Rows are points. Each table stands for the endless flat space through its points: a line for two points, a plane for three, and so on. Write the one point that lies in both, or say that there is none.
In the rows, zero is written as 128.

First (3 x 4)
[[139 100 173 108]
 [154 147 140 121]
 [157 134 127 146]]
Second (2 x 4)
[[147 130 133 121]
 [146 126 124 129]]
They share: no point

First (2 x 6)
[[154 181 153 169 153 133]
 [130 151 141 121  93  73]]
Second (3 x 6)
[[148 173 157 132 102 120]
 [136 191 173 130 116 102]
 [148 149 130 153 123 108]]
They share: [142 166 147 145 123 103]

First (3 x 8)
[[157 150 161 139 119 142 149 154]
 [136 141 161  85 128 151 149 127]
 [137 135 149  76 146 142 155 121]]
Second (2 x 8)
[[138 156 178 129 150 144 161 130]
 [138 126 148  87  96 138 137 154]]
They share: no point

First (2 x 9)
[[122 112 169 117 118 151  93 147 130]
 [116 109 154  99 100 121 120 165 130]]
Second (2 x 9)
[[140 127 172  93 122 151 100 173 140]
 [ 90  87 152 138  97 126 105 123 115]]
They share: [120 111 164 111 112 141 102 153 130]

First (2 x 9)
[[127 153 116 103 132 181 122 138  88]
 [147 133 156 143 120 157 158 170 128]]
Second (3 x 9)
[[139 127 142 120 105 126 161 158 109]
 [115 116 116 143 121 163 166 171 131]
 [123 113 128 122 104 124 171 160 112]]
They share: no point

First (4 x 11)
[[124 120 148 130 155 155 104 106 163  99 105]
 [176 143 183 116 155 146 137 137 141 133  72]
 [198 177 181 131 177  82 186 132 143 110 125]
 [162 141 173 121 157 142 132 126 147 120  87]]
Second (4 x 11)
[[162 130 146 130 134 159 110 132 143 128  92]
 [156 134 152 125 146 149 118 122 144 128 102]
 [151 137 185 110 201 109 153 100 155 118 117]
 [163 131 137 143 114 169  99 139 143 118  84]]
They share: no point

First (2 x 12)
[[145 154 157 149  87 147  97 142 105 152 105 155]
 [141 182 149 169 123 147 113 150 121 184  97 115]]
Second (4 x 12)
[[128 142 148 122  79 182  81 119 108 153 138 149]
 [148 141 167 132  75 185  97 132 112 164 137 148]
 [134 146 157 131  73 186  81 125 116 154 136 141]
 [130 172 164 159  72 168  76 135 135 153 111 125]]
They share: no point

First (4 x 14)
[[158 161 106 149 140 198 115  96 157 103 128 139 112 170]
 [126 123  88 153 112 188  99 157 199 125 128 146 155 156]
 [ 98 149 130 113 104 150 139 150  97 103  80 169 154 134]
 [ 91 163  91  98 113 129 105 136  83  94  68 158 132 114]]
Second (4 x 14)
[[114 122 124 153 124 165 129 150 158 128  78 139 131 161]
 [132 149  81 112 157 167 139 120 139 104 126 136 141 157]
 [134 118 122 155 114 163 101 142 168 128  84 123 117 141]
 [136 175  77 102 141 167 115 102 113  86 128 148 131 139]]
They share: [124 158 102 126 124 166 113 121 125 101 100 150 127 144]

First (3 x 18)
[[167 138 149 120 129 135 185 104 164  91 152 157 171 112 153  96 127 118]
 [145 168 141 148 118 167 165 100 150 112 124 139 170 140 126 129 134 116]
 [152 153 140 147 120 159 167 104 146 109 128 145 168 133 135 114 127 121]]
Second (4 x 18)
[[114 186 127 150 157 135 169  71 137  94 110 132 163 132 140  96 132 123]
 [181 129 154 162 106 153 164  96 108 147 141 139 171 158 123 110 133 129]
 [202 103 159 166  86 167 153 116 108 152 149 154 170 153 134 118 120 125]
 [117 163 129 166 126 152 158 116 168  82  94 174 180 113 134 118  95 130]]
They share: no point

First (2 x 20)
[[116 104 109  83 170 117  94 125 119 137 153 116 154 148  96  89  92 121
   91 153]
 [141 119 134 118 140  77  84  80 164 107 138 126 144 163  91 129 137 136
  106 173]]
Second (4 x 20)
[[ 88  74  95 110 165 108  76 103 178 103 139 110 157 197  69  77 125 153
  118 176]
 [142 131 142 104 160 110 106  94 108 133 154 105 159 166  88 134  95  96
   87 154]
 [146 133 139 113 185 102 126 105 128 108 174 100 151 175  77 106  90 119
   91 172]
 [112 101 119 116 174 111 100  97 151 106 154  98 160 200  66  98 107 129
  106 173]]
They share: [126 110 119  97 158 101  90 107 137 125 147 120 150 154  94 105 110 127
  97 161]

First (5 x 24)
[[139 152 139 150 110 169 167 124 137 130 164  84 155 125 154  89 150 159
  108 162 128 147  84 125]
 [166 165 134  72 131 112 175 166 145  82 150 185 163 126 134 135 157 129
  146 178  98 112 170 131]
 [174 177 122  68 103  76 167 138 173  98 158 217 179 150 122 143 193 145
  114 150  58 108 130 143]
 [159 162 134  86 114 103 167 138 149  96 159 176 175 135 133 126 173 143
  130 164  81 123 130 136]
 [152 136 136 112 101 111 190  86  96 110 187 141 198 107 156 136 152 151
  133 174  68 174 104 149]]
Second (3 x 24)
[[174 211 148 104 150 164 168 142 154 141 160 119 158  89 125 118 139 141
   95 153 123 163 102 157]
 [165 192 139 105 141 152 167 144 152 124 160 125 162 105 130 116 147 146
  107 158 116 150 109 147]
 [172 191 150 114 136 150 150 148 162 125 152 127 162 107 133 112 139 137
  103 165 129 143 116 151]]
They share: no point

First (5 x 24)
[[168 140 120 152 118 142 126 176 104 157 149 118 167  84 116 124 101 116
  162 141 141 111 114 122]
 [152 127 149 147  91 126 143 192  70 161 132 124 155  79 109 111  81 117
  175 140 151 142 147 119]
 [166 141 135 177 135 148 105 112 178 161 128  92 169 131 149 139  97 129
  169 118  93 108  63 101]
 [174  94 155 146 150 118  87 168 125 120 108 106 140  87 149 178  99 143
  160 129  56 103 120  90]
 [162 146 133 181 136 161 107 104 177 179 126  90 170 137 138 135  99 118
  175 111 106 111  64 100]]
Second (4 x 24)
[[153 141 127 124 121 137 156 114 117 135 115  91 182 110 115 132  50 116
  144  98  92  87 111  93]
 [156 135 144 133 123 137 162 113 114 139 102 104 185 111 104 136  48 117
  137  94 101  83 121  82]
 [186 141 148 217 133 167  72 225 150 195 160 136 173  89 148 138 128 131
  177 170 167 147  69 132]
 [138 127 111 103 101  92 166  91 128 116 133  88 155 128 124 129  50 145
  144  89  83 101 109 103]]
They share: no point

First (4 x 24)
[[137 104 141 124 120 170 145 117 156  81 179  98  72  91  97  87 131 127
  119  99 165 169 124 123]
 [109 109 144 115 115 173 134 106 174  94 184 111  62 100 102 102 118 126
  126 118 171 154 129 110]
 [142 134  68 178 192 147  89 110 176  99 111 139 148 131 100  96 187 208
   77 122 122 132 172  91]
 [106 122 134 124 114 171 134  89 170 102 177 127  61  92 115 114 124 133
  134 128 161 144 133 103]]
Second (4 x 24)
[[135 139 120 152 123 124 123 102 166  72 152 128 142 142 108  68 188 132
  157  91 116 100 125  88]
 [149 150 117 163 145 150 138 115 183  62 145 130 120 140  93  79 183 145
  162  88 129 108 142  93]
 [133 125 118 152 146 149 133 126 175  71 157 118  83 114  94  93 165 169
  138  94 158 135 151 122]
 [114 100 117 138 135 135 118 120 158  87 165 110  75  95 108  99 153 175
  112 103 164 153 147 133]]
They share: no point

First (2 x 24)
[[138 126 120  93 136 184 114  80  96  88  88  68 126  88 141  79 133 192
  136 126 128 182 144 132]
 [140 118 118  93 128 175 122  88  97  90  89  77 119  90 136  88 137 182
  132 131 118 175 148 136]]
Second (3 x 24)
[[143 101 119  93 114 150 126  92  97  78  83 111 101  98 120 102 136 172
  121 138 111 147 144 139]
 [165 114 123  81  85 169 165 113 117 124 109  71 108 106 132 103 145 141
  109 132  71 179 168 129]
 [105  81  81 117 160 154 120 122  69  82  79  95 111  58 132 124 172 174
  163 168 113 167 168 189]]
They share: [144 102 114  93 112 157 138 104  99  94  91  95 105  94 126 106 145 162
 124 141  98 161 156 144]

First (2 x 24)
[[113 101 158 132 142 127 149 166 107 148 111 132 132 157 136 127 150 120
   87 123  80 142  94 125]
 [121 104 163 131 138 125 155 170 113 147 106 124 141 164 137 124 149 114
   80 119  70 141  91 122]]
Second (3 x 24)
[[ 89  91 156  72 139 113 121 135  55 126 138 184 106 113 102 120 133 118
   55 143  86 142 143 129]
 [ 88 102 161 117 151 139 142 137  85 154 138 155  83 132 142 138 146 124
   93 146  86 167 115 152]
 [ 99  86 136 162 169 153 151 160 130 161 108 129 111 163 167 150 153 133
  125 128 101 147  78 124]]
They share: no point

First (4 x 24)
[[127 148 124  91 163  85 174 140 118 145 145  78 139  70 156 100  98 124
  134 118 141 112 119 104]
 [103 165 139  97 147  97 161 149  98 132 166  74 147  95 177  76  91 103
  154 114 183  87 130 100]
 [136 118 141 139 177 103 163 134 111 113 156 109 157  98 125 103 116 144
  138 119 131 143 140 117]
 [119 136 161 142 162 115 150 153  84  99 174 110 175 110 141  76  97 121
  160 121 176 116 133 122]]
Second (3 x 24)
[[116 115 147 114 208 119 200 121 121 104 148  91 148 111 164 124  92 151
  163 135 122 137 149 106]
 [108 109 147 122 211 101 194 135 132 100 158  99 141 114 150 119  88 151
  149 132 123 145 160 100]
 [136 143 139 102 168 151 184  93  89 124 132  67 164 103 184 104 116 127
  187 119 142 101 121 122]]
They share: no point

First (5 x 24)
[[148 110 114 149  88 151 111 183 141 116 151  71  95 151  85 183 152 161
  134 113 165 124 152  81]
 [106  68 117 140  49 120 113 170  92  70 143 127 132 171  83 184 124 194
  138 162 141  69 128  57]
 [131  83 108 155  78 130 108 145 106  86 161 126 123 165  83 189 151 168
  137 127 129  96 138  71]
 [123  83  90 131  82 128  97 148  90  82 157 126 115 163  85 163 142 160
  130 139 119  90 145  70]
 [125  92  96  98  74 143  85 189 104  85 132  92  93 146 108 130 125 183
  133 149 149  91 144  86]]
Second (2 x 24)
[[138  93  78 162 118 183  82 177 135  73 171  73 104 152 102 147 198 151
  132 111 174 107 142  72]
 [148 105  92 142 100 165  92 167 137  91 163  87 100 146 104 151 178 157
  138 107 158 119 142  86]]
They share: no point
